Rows are points. The last column is the point's height on a tilted bowl or saddle (a function of degree 2), plus a little noise. Along how many of its main directions does it bend up, bend down or stay straight?

Points (18 x 4)
[[ 13  -5  -7  15]
 [ 18 -33  40  34]
 [-26  18   6  21]
 [ 21  23 -35  18]
 [  5  -1 -22  16]
 [-56 -22  84  24]
 [-35  20 -51  43]
 [ 20  -6  41  29]
 [ 23 -19  31  26]
 [-33 -54  -1  45]
 [-39 -66  38  61]
 [ -5  29 -10  24]
 [ 11  18  22  22]
 [-13 -11  -8  22]
 [  4   4  15  21]
 [ 67   7  20  21]
 [-27 -13  18  25]
 [  6  26   9  22]]
Directions: 2 up, 1 down, 0 straight

Points (22 x 5)
[[  1 -25   7 -28 -15]
 [-36 -19 -36 -73 -26]
 [ 50 -17 -95 -24   2]
 [ -3  -9 -31  -3  -1]
 [-26 -48  10 -40 -55]
 [ 32  -4  14   0  -9]
 [ 20 -28  12 -20 -14]
 [  5 -62 -12  19 -54]
 [  1   3  -2  -5   0]
 [ 11  -3 -26   3  -4]
 [  8 -28 -21 -45 -24]
 [ 34 -15 -27 -15 -20]
 [ 28  -9 -23 -10 -11]
 [ 31 -14  -9 -61 -25]
 [ 28  27 -31 -13  16]
 [-15 -14 -27  29 -28]
 [ 13  -9 -45   8 -10]
 [ 27  -5  43   3  11]
 [ -7  70  72  18 -79]
 [ 39 -21  -1  20 -29]
 [ 44  19  16  -2 -23]
 [  9   1 -30  42 -34]]
Directions: 1 up, 3 down, 0 straight

Points (61 x 9)
[[ 12 -17  22 -31  14  -2 -17 -18  -7]
 [ 61   3  20  38  42  -2   0 -31 -16]
 [ 25 -37  -5 -37  21  42  18  -7 -11]
 [-46  27  34  48   7   8  11  23 -31]
 [-42  25 -56  41  72   2 -35 -42 -81]
 [  1  54   0  43 -13 -35 -22  29 -33]
 [ -1  40 -35   9 -18  30  -4 -13 -23]
 [ 15  12 -17  -7 -50  58  25 -15 -23]
 [-34  -4  -4  13 -18  24  -1  94  -7]
 [-38 -20  51  13  26  52  11   4 -25]
 [-10 -20   1 -25  -1 -34  -7  28 -18]
 [  0  15  54   1  15  19 -10  18 -11]
 [-17  -9 -23  26  -2  11 -17 -64 -16]
 [-21 -36 -52 -16  35 -23  23 -16 -45]
 [-52  18  28  -8  27  49 -11 -19 -27]
 [ 30 -22   0  26   3   0  -4   2  -4]
 [ 18  -9   7  -5   7  12 -31  -2  -1]
 [ 56  36  16  41  19  59  -9  77 -66]
 [-39 -35  31   3  -3  19 -11  29  -2]
 [ 10   6  28   8   2   4  60  74 -58]
 [ -7  28  14   0 -56   5 -38  19 -23]
 [-29  26  68 -28 -49  -7  19  -9 -39]
 [ 11 -11  50 -24  -9 -27 -22   7 -26]
 [ 42  -2 -17  -4  68  42  -9  -6 -25]
 [  3   3  19  32 -18 -24  20   8  -8]
 [ 50  -7  15 -55 -16 -29 -24  13 -30]
 [-13   2 -59 -18 -40 -31  64  15 -63]
 [-71 -12  25 -29   5  11   9  26 -22]
 [ -2 -22   4  -6 -23  -7   2 -32  -2]
 [ -1   0 -10  37  39  19   7  27 -14]
 [ 34 -10 -32  34 -30 -43  38   1 -19]
 [-34 -11 -41  51  -3 -28  32 -32 -22]
 [ -6  20 -48 -36  20 -35  31  51 -47]
 [-45 -26  28   1 -46 -19  40   0 -41]
 [ -4  28   9  61  26   9 -15  40 -26]
 [-25   5 -10  -6   1 -78  60 -65  -1]
 [-63  -7  -3  -7  25  15 -54 -21 -23]
 [ 36 -13  26  11   0 -39 -21 -19 -14]
 [ 33 -28 -72  34 -30   7  -4  50 -65]
 [-51  22  28 -44  18   0 -24  16  -6]
 [ 45   1  31 -22  36  35 -70  45  -8]
 [ 32 -13  26 -13 -60   8  31   9 -24]
 [ -1  -8 -54   2  13  20  16   0 -23]
 [ 23   8 -36 -36 -13  -9  47  21 -22]
 [  7 -19  15 -25  10 -21  30  49 -27]
 [ 18  -6  63  -5  33  -3 -36  16 -22]
 [-16 -19 -11  13  15 -53 -22  20 -25]
 [ 19   1  26   9  36 -29  17 -25   1]
 [ 21 -15  -2 -35  -1 -44 -16   9 -23]
 [ 47  -9  20  -1 -16   5 -43  -1 -25]
 [ 45  -6  -2  10 -15  48 -40  -4 -30]
 [ 11  36   2 -17  -6 -11  16 -10   8]
 [-29  12  50  34  10   1  -4  50 -20]
 [-23  19 -17  -6 -36  28 -18   6 -11]
 [ 41 -12  19  24 -24 -11  39  12 -15]
 [  9  -9  -8 -24 -59  12  10  14 -17]
 [ 45 -45 -16 -10  -9  51 -19 -31 -32]
 [ -9 -36 -47   8   3 -25 -53  33 -30]
 [-32  49 -26 -70 -19  41  29  -1 -21]
 [-22  -6  -6  -9  21   8  65  -8 -26]
 [ 16   5  23 -11 -47  22 -47 -48 -40]]
Directions: 1 up, 6 down, 1 straight

Points (78 x 9)
[[ -7  -4 -27 -22   4 -33  -3 -23   6]
 [  5 -27  28 -51  16   4  24  21   4]
 [  4 -42   4  17   7  18  22  23  -8]
 [-46 -25  -1  -7   2  -8  26 -32   0]
 [-26 -25  45  11  -4  -9  -7   3 -21]
 [ 19 -16  -7   8  46  13  80   0  -3]
 [ -7  53  38 -28   8 -17 -29 -38  13]
 [ -4  17  -7 -32  -3 -18  45 -44 -23]
 [-26  28  22   9  14  -3  16 -11 -15]
 [ 20 -23  -3  45   7 -24 -26  31 -41]
 [ 41  68 -26   4 -55 -25 -15 -33 -10]
 [ 23  13  30 -17  51  21 -38 -20 -27]
 [ 42  -4  17 -10 -38  64   1  41 -36]
 [-20   1  -4  11  16 -31  -2  56  -5]
 [ 23  -6 -49 -32  19  22   0  36  -6]
 [-49 -41 -15 -18 -20 -30  15  -1  -8]
 [ 14 -17 -17 -55  -5 -29 -26   2 -15]
 [-25   2  -9 -32  23 -30  26   3   6]
 [ 28  -3  -1  35 -39  -5  -9 -59 -51]
 [ 14 -16 -55 -29  -1   8 -38  17 -27]
 [-29 -18  13  -9  33 -41 -19 -26   5]
 [ 16 -36  10  -1 -19 -25 -21  28 -34]
 [-31  12  -9 -42   8   6  -6  -8   3]
 [ -2  -7 -70   0 -26  27  28 -16   4]
 [-12  63  56  40  52 -28 -27  22  -1]
 [  3  30 -34 -12  -1  -1 -28 -29 -16]
 [ -5   4  23  17 -16 -16  94 -10 -52]
 [-35 -28 -17  12 -31   1 -11  -3 -22]
 [-36 -38 -40  67  -8  52 -14  37 -61]
 [-12 -65  54  54  42  28  27  35 -36]
 [-15  10 -34 -34  25  -5  49   6   4]
 [  7  -7 -33 -53  18 -25  19  21  14]
 [ 46 -53 -70  52  28  -5 -13  19 -51]
 [-22 -19  16 -18  50  59 -17   0 -10]
 [ 51 -58  14 -46  40   0 -21 -42 -51]
 [-34 -33 -21  23  27  29   2  -2 -13]
 [ 49  13  51 -14 -36  53  46  13 -53]
 [ 27   7 -43 -14 -44 -51 -43  21   7]
 [  3  -3  17  29  -4 -17  31  -3 -15]
 [-55  36  27  22  -2 -19 -34  14 -24]
 [-12  -1  40 -15 -52 -18 -25 -10 -33]
 [ 18  50  -1   6  -4  44 -31  46 -37]
 [ -2  -2  43 -12 -20 -26 -13 -26 -10]
 [ 35 -25 -22 -22 -26 -52 -28 -13 -10]
 [-41  18  -6  35  61 -19 -44   7 -41]
 [ 25  26  -4  15 -22  11  59  25  -9]
 [-16  10  21  -4 -23  24 -63  19 -37]
 [-30  29  13  30  -8  26 -60 -11 -39]
 [ 20  18 -15 -29 -33  33  25   3 -17]
 [-57 -11  -6  58 -25  14  -4  50 -57]
 [ -8  42  -4 -25 -27  17 -37  21 -12]
 [ -4   3  16  48 -26   5 -20  44 -47]
 [ 78 -33   3  -5  16 -26   7 -38 -10]
 [-29  11   6  25 -25   8  34  -4 -35]
 [ -2  -4   5  22  73  28 -33 -40 -43]
 [-18 -29 -22  26  -8 -18  28  -3  -8]
 [  4  15  14 -72   0   5  51   5 -17]
 [-35   7  17 -53  -4  18 -32  23  -2]
 [-66   0  24 -14  14 -26  -6   6  -4]
 [ -2  11  17  60 -47  -6  16  15 -59]
 [ 20  24 -11 -36 -12 -46 -43 -34  10]
 [-35 -40 -76  -8  10 -21 -25 -18 -11]
 [-22  46 -17 -24  48  14 -18 -80 -36]
 [-28  11  -6  38  30  16  20  -6 -31]
 [-10  33  24   9  25  43 -10   4 -27]
 [ -4  -2  -7  26  -7   7 -58  49 -60]
 [-20  -4  23 -38  10   2  13  12   8]
 [-76 -70 -10 -57   0  21 -34  12   1]
 [ -7   8 -20   6 -11  -7   3  16   0]
 [ 52 -12  69  12  -8 -25 -32 -20 -17]
 [ -9   9  -1   2 -19  88 -49  22 -54]
 [ -9  16   9  48  19  48 -17  -4 -58]
 [ 14  33  55 -32  -9  23   7 -16 -22]
 [ 12  34   5 -56 -50  -4  37 -41 -55]
 [ 11  10 -28   1   6  -1 -36  45 -19]
 [-50   0 -30   9 -33   9 -12  31 -10]
 [ 12  24 -18  25  20  26 -13 -11 -42]
 [-40  -7 -42 -16 -31  11 -30  10  -4]]
Directions: 2 up, 4 down, 2 straight
